Each row is a point. Each copy is the shape, with its points in the same order, stretched, turned, moved and blurred by noise. Some copies are also mirrored. Which?
In the rows, 128 means zero.

Shape (5 x 2):
[[108 180]
 [116  42]
 [100 196]
 [150 118]
 [126 167]]
Copy 1 (5 x 2):
[[152 163]
 [ 41 115]
 [164 173]
 [105 103]
 [139 141]]
Copy 1 is: only turned
Copy 2 (5 x 2):
[[ 86 137]
 [188 141]
 [ 79 150]
 [120  96]
 [ 90 118]]
Copy 2 is: mirrored
Copy 3 (5 x 2):
[[108 188]
 [141  59]
 [100 204]
 [156 128]
 [129 180]]
Copy 3 is: only turned

Shape (8 x 3):
[[ 70 106 151]
 [ 68 218 172]
 [145  96 173]
 [170 120  44]
 [158 111 135]
 [ 77  82 106]
 [178 121  95]
 [107 105 150]]
Copy 1 (8 x 3):
[[ 83 127 180]
 [ 71 204 141]
 [184 144 146]
 [115 102  80]
 [163 136 117]
 [ 68  91 172]
 [161 129  86]
 [120 128 158]]
Copy 1 is: only turned
Copy 2 (8 x 3):
[[165  80 141]
 [130 211 197]
 [216 116  86]
 [ 49 100  61]
 [167 122  81]
 [116  37 120]
 [117 130  61]
 [171  97 113]]
Copy 2 is: only turned
Copy 3 (8 x 3):
[[137 184 123]
 [134 109  29]
 [169 140 144]
 [ 78  85 149]
 [144 115 139]
 [106 187 152]
 [120  87 136]
 [141 152 131]]
Copy 3 is: only turned
Copy 4 (8 x 3):
[[177 106 120]
 [221 149 172]
 [158 153  95]
 [ 79 163 152]
 [132 158 105]
 [139  95 116]
 [102 175 139]
 [170 122 120]]
Copy 4 is: only turned

Shape (8 x 3):
[[ 94 109 173]
 [156  78 161]
 [169 177 153]
 [122 200 170]
 [128  64 147]
 [ 92 200 128]
 [119 129 159]
 [127 102 159]]
Copy 1 (8 x 3):
[[ 85 199 158]
 [135 139 190]
 [ 58  88 109]
 [ 21 134  88]
 [163 169 190]
 [ 64 152  50]
 [ 90 171 140]
 [123 167 162]]
Copy 1 is: mirrored
Copy 2 (8 x 3):
[[157  94 141]
 [ 82 119 181]
 [104 183 189]
 [171 151 146]
 [ 93 106 154]
 [171 170  87]
 [134 129 148]
 [117 117 160]]
Copy 2 is: mirrored
Copy 3 (8 x 3):
[[105  77 149]
 [164  74 134]
 [139 155 185]
 [ 93 157 205]
 [156  67 117]
 [ 76 180 169]
 [119 110 156]
 [138  86 142]]
Copy 3 is: only turned
Copy 4 (8 x 3):
[[161 151  74]
 [172 174 137]
 [ 60 177 133]
 [ 59 158  85]
 [206 160 123]
 [ 87  99  84]
 [129 156 109]
 [161 159 117]]
Copy 4 is: mirrored

Shape (8 x 4):
[[134 166 153 152]
 [ 96 152 140 154]
 [121 123 142 143]
 [ 92  97 135  92]
 [176  33 168 130]
 [175 157 112 147]
 [117 174 169  83]
 [142 162 159 155]]
Copy 1 (8 x 4):
[[145  80 158 155]
 [165 123 162 161]
 [134 132 147 145]
 [163 165 109 135]
 [ 44 168  90 129]
 [ 94  66 146 104]
 [176  52 111 157]
 [125  73 162 158]]
Copy 1 is: mirrored
Copy 2 (8 x 4):
[[114 154 142 137]
 [105 127 116 134]
 [124 119 129 149]
 [155 121  69 159]
 [165  86 177 199]
 [137 141 170 109]
 [154 212  60 154]
 [116 155 148 141]]
Copy 2 is: mirrored
Copy 3 (8 x 4):
[[123 156  65 110]
 [151 121  64 132]
 [131 108  95 103]
 [181  94 157 108]
 [ 74  79 157   7]
 [ 69 128 112 147]
 [177 185 119 109]
 [110 155  68  92]]
Copy 3 is: only turned
Copy 4 (8 x 4):
[[ 81 155 137 146]
 [ 69 159 146  85]
 [109 149 148 107]
 [105  92 142  75]
 [231 122 185 170]
 [129 137  82 157]
 [ 47  67 131 142]
 [ 91 152 140 156]]
Copy 4 is: mirrored
